Each row is a point. The last column is the point's height on a tilted bowl or saddle (a function of degree 2), plus a little noise. Count its main directions that bend up, bend down and stay straight.
In the rows, 128 means zero.

Points (10 x 3):
[[151  79 168]
 [152 192  77]
 [124 109 135]
 [ 60 151 149]
 [152 150 155]
 [110 192  91]
 [ 58  95  50]
 [154 102 192]
 [111 150 130]
 [ 84 206 106]]
Directions: 1 up, 1 down, 0 straight

Points (15 x 4):
[[143 156 124 122]
 [ 85 129 109 151]
 [104 111 151 140]
 [ 83 171 111 156]
 [105 112  75 153]
 [111 131 180 138]
 [145 167 131 122]
 [ 69 102 127 168]
 [  7  96 115 249]
 [ 59 108 111 178]
 [150 127 181 127]
 [108 132 111 136]
 [129  94 109 137]
 [165 121 135 121]
 [123 113 117 130]]
Directions: 3 up, 0 down, 0 straight

Points (21 x 5):
[[136 119 120 180 155]
 [ 71 141 198  72 134]
 [ 61 180 151 138 120]
 [ 53  66 123  84  80]
 [ 96  67 109 195 142]
 [ 73 156  12 139  17]
 [145 115  99 144 118]
 [157 118 130 159 140]
 [139 102  83 220 178]
 [ 97 107  70 144  86]
 [ 82  75 116 122  88]
 [ 70 176  83 118  85]
 [ 68 178 183 127 119]
 [ 72 104 132 130 117]
 [ 83 141 117 117 118]
 [164  92  78  79 101]
 [110 103 100 114 100]
 [171 133 110  78 158]
 [137  76  23 187  43]
 [112 131 160 124 135]
 [136 133 148 194 182]]
Directions: 1 up, 2 down, 1 straight

Points (46 x 7):
[[133  73 122 144 120 147 146]
 [213 180 187  78 156 152 156]
 [169  68 136  33  97 158  94]
 [ 85 140 126 192 140  45  85]
 [109 161 156 131 126 201 137]
 [108 157 132 123  47  81 138]
 [109 112 156  84  97  74 138]
 [ 53  95 189  93 183 117 220]
 [179  58 108 194 105 100 206]
 [ 95  89 148  80 103 164 118]
 [141 201 129 107 149 131 171]
 [114 175 133 129 126 113 132]
 [221  98 157  91 128 170 121]
 [100 166 178  72 175  88 209]
 [120 127 153 140 124  95 133]
 [128 152 110 115 146 154 135]
 [104 171 140 179 188 102 165]
 [183  72 155 124  61 146 139]
 [199 179 113 165 164 134 246]
 [133 156  80 213 147  89 134]
 [113 115 106 160  79  66 105]
 [123 116 155  74  68 146 113]
 [168 158 110 110 125 200 161]
 [124 115 137  71 157 126 143]
 [154  98  93  92 102 249 150]
 [119 143 110 158 170  83 132]
 [115  95 163 131  48 163 136]
 [144  92  64 101 113 153 146]
 [151 122  37 109 157 167 181]
 [102  59 144 175 178 119 190]
 [130 148  62 133  72 141 141]
 [123 145 169  51 187  79 213]
 [161  87 125  93 159 179 154]
 [ 97 173 195 120 106 200 144]
 [ 81 158 135 144  92 144 101]
 [174 121 134 113 164 102 162]
 [ 40 199 173 160 112 139 123]
 [ 69 160 137  95 127 116 123]
 [133  72 177 137  98  92 149]
 [114 153  77 166 143 137 114]
 [147 142 144 122 194  77 191]
 [ 95 172 132 165 142 166 128]
 [184  95 183 151 174 175 230]
 [ 97  55 162 154 101  82 152]
 [125 208 111  99 110  85 164]
 [ 77  95 110  97  67  60 127]]
Directions: 4 up, 1 down, 1 straight

Points (77 x 9):
[[136 135 128 109 129 183 169 180 121]
 [123 164 125  82 155  78 100 142 133]
 [184  97 149  98 136 131  75 179 196]
 [167 158 119 161 129  89  83 151 155]
 [131  94  88 178 151 126  97  60 170]
 [142 148 199 124 144 111 154 154 128]
 [172 140 116 144 190  94 104 165 134]
 [150  78 141 117  96 116 122 103 182]
 [125 122  84 109  97  95 133 112 164]
 [156  96 166  95 105 135 137 128 170]
 [117 140 160  67 118  93  95  98 162]
 [106 151 130 117 235 150 146  90 133]
 [148 158 145 129 178 136 121 119 118]
 [156  79  82 194  88  86 111 110 172]
 [145  83 144  43 161  78 115  52 227]
 [ 94 142 113 160 103 167 113  78 147]
 [121 128 149 140  81 176 165 151 131]
 [ 99  91 183 143  97  88 141 157 128]
 [143 106 172 145  86 103 101 133 177]
 [103 155 152 115 140  75 112 107 137]
 [105 107 144  77  82  74 115 133 161]
 [104 106 137 136  95 139 129 159 148]
 [133 100 167 121 128 109 143  76 181]
 [ 84 104 113 120  86 123 100 124 167]
 [138 159 145  65 145 181 145 133 104]
 [ 89 118 154  60  96 114 150 121 158]
 [120 142 167 108 126 117 143 139 131]
 [129 159  73 172  97  78 153  98 159]
 [121 137 166 143 167 103  81 105 150]
 [ 88 160  96 113 184  85 112 130 130]
 [131 170 118 103  85  82 126 145 146]
 [113 142 117 160 138 184 120 114 131]
 [106 126 168 107 145 134 140 136 138]
 [ 90 131 112 149 117 115  90 134 152]
 [155 124 100 123 178 101 153 153 133]
 [132  69 138 153  98  64 139 153 137]
 [114 145 129 141 149 180 173 193 113]
 [123 142 146  93 127 148 108 167 141]
 [149  77 147  96 188 141 117  89 198]
 [ 60  52 140 157  96 139 114 188 156]
 [132  89 104 165 107 150 116 203 176]
 [155 113 134 131  68  88 101 117 181]
 [ 92 136 143 125 158 147 114 158 134]
 [105 123  90  97 137 142 119  81 162]
 [137 196 129 157 144 141 140  77 112]
 [160 112 162 187  96 153  98 136 178]
 [126 111 155 132 130 160 142  40 171]
 [123 180 139 117 144 131 111 152 117]
 [104 131 120 114  90  62  54  93 181]
 [125 147 103 168 132 113 153 104 133]
 [155  83 147 114 107 138  89  97 189]
 [ 90 125  87 160 111 154 107 140 163]
 [160 144 127 111 120 111  75 164 164]
 [ 77 121  92 152 118 130 148 142 140]
 [146  92  61 139 153 173 169 157 168]
 [131 125 147 112  95 120 101 106 164]
 [ 96 169 108 115 117 130  79  98 148]
 [147 117 126 140  79 221 120 118 141]
 [117 136 121 132  96  91 171  78 164]
 [113 135  94 128 117 149 142 135 142]
 [112 113 163  81 109 159 143 188 146]
 [ 86  78 175 137 149 109 126  80 177]
 [144  87 140 129  72 153 134 139 167]
 [120 132 140 121 126 192 136 146 130]
 [140 115 176 114 102 150  69  96 182]
 [139 124 152 179 110 154 151 138 132]
 [ 90 152  77 123  80 158 184  95 164]
 [122  81 114 122 104 116 136 104 171]
 [164 100 143 108 108 169 137  85 158]
 [128   7 159 142 167 147 112 129 249]
 [138 159 150 177 126 157  59 135 166]
 [134 130 130 135 137 148 122 148 138]
 [ 57 156 190  98 148  85 130 148 107]
 [103 104  92  75 117 129 151  99 177]
 [ 94 125 138 126 149 143 156 181 122]
 [108 131 143 130  81 131 130 116 148]
 [ 89  85 163  93 150 164 144 106 180]]
Directions: 3 up, 1 down, 4 straight

Points (63 x 9):
[[148 161 143  69 175 249 126 111 238]
 [127 144 110  85  86 142 146  67 135]
 [133 234 125  49 204  99 170 136 157]
 [172  75 130 116 209 113  79 145 215]
 [183 174 104 134 110 133 191  89 122]
 [145 130  36  96 131 137 180 174 110]
 [185 170 157 164 129  72  53 132 199]
 [152  78  80  83  30 144  90 154 112]
 [198 123 124 150 191 172 116  84 207]
 [126 171 116 158  73  57 117 132  78]
 [116 163 124  93 154 127 156 204 112]
 [150 109 149  97 108 122 131 123 124]
 [167 143 154 205 164 177 142  97 182]
 [165 139  66 126 141 194  99 151 163]
 [137  96  66 142 130 128 143 108 140]
 [130 159  85 154 109 150 132  74 135]
 [146  67 118  57  77 218 132  71 196]
 [ 57 132 146 116 235  71 102 135 171]
 [128 128 136  71 125 119 121 160 117]
 [ 52 144 101 104  79 172 164 129 142]
 [144 104 156  48 108 208  76  88 198]
 [ 70 102  99 201 154 185 111 106 184]
 [119 167  92 142 137 102 124 143 107]
 [160  78 119 228  52 126 141 126 116]
 [112 110 192 129  38 195  88 110 156]
 [145 113  67 184 162 134 137  71 166]
 [103 102 111 157 119 125  81 125 136]
 [119 201  96  49 141 180 146  63 201]
 [ 80  90 103  85  81 136 211 116 124]
 [127 159 117 191 141 229 142  52 184]
 [ 27 156 152  99 104 131 155  87 140]
 [105  73 144 136 114 103 166 131 126]
 [ 78 104  97 114 143 105 126 135 122]
 [ 96 197 136  60  94  65 204 169  48]
 [121  87 146 127 139 164 168 149 146]
 [ 80 108  95 170 135 174 173 125 143]
 [132 122 131 121  83 112 157 135  87]
 [124 123 168 110  58 122 128 151  90]
 [ 87 161 115 102 103  94 148 114  91]
 [ 62 148  47 147  98  68 141  76 113]
 [ 93 180 145 167  84 128 174 113  82]
 [166 205  95 178 140 130 138 174 135]
 [142  90 133  93  61 136 161  97 115]
 [127 175  86  70 109  87 153 201  81]
 [154 140 158  86 118 120 126  78 140]
 [137 148 125  86 152 185 138  84 172]
 [ 75 106 109 174  80 125 117 155  96]
 [126 138 106  77  98   8 104 158  89]
 [190 139 124  60  85 104 165 165  98]
 [120 143  80 133 108 113  74 128 122]
 [141 109 206 144  55 126 127 168 115]
 [148  77 106 103  93  45 139  71 161]
 [137 119 136 167 136  79 149  71 144]
 [150 163 113  94  81 142 156 104 115]
 [134  56 120 113  68 184  57  36 202]
 [135 162 155 145 181 140 138  82 167]
 [ 63 151 126 165 202 118 196 165 123]
 [ 84 115  95 126  88 111 206 134  82]
 [174 162 106 142 143 120 111  83 161]
 [ 57 163 145 137 170 163 126 129 177]
 [ 66 164 142 105  49 131 106 156  99]
 [166 125 118 118 150  61  67  24 210]
 [171 138 105 145 154 127 136 195 129]]
Directions: 3 up, 0 down, 5 straight
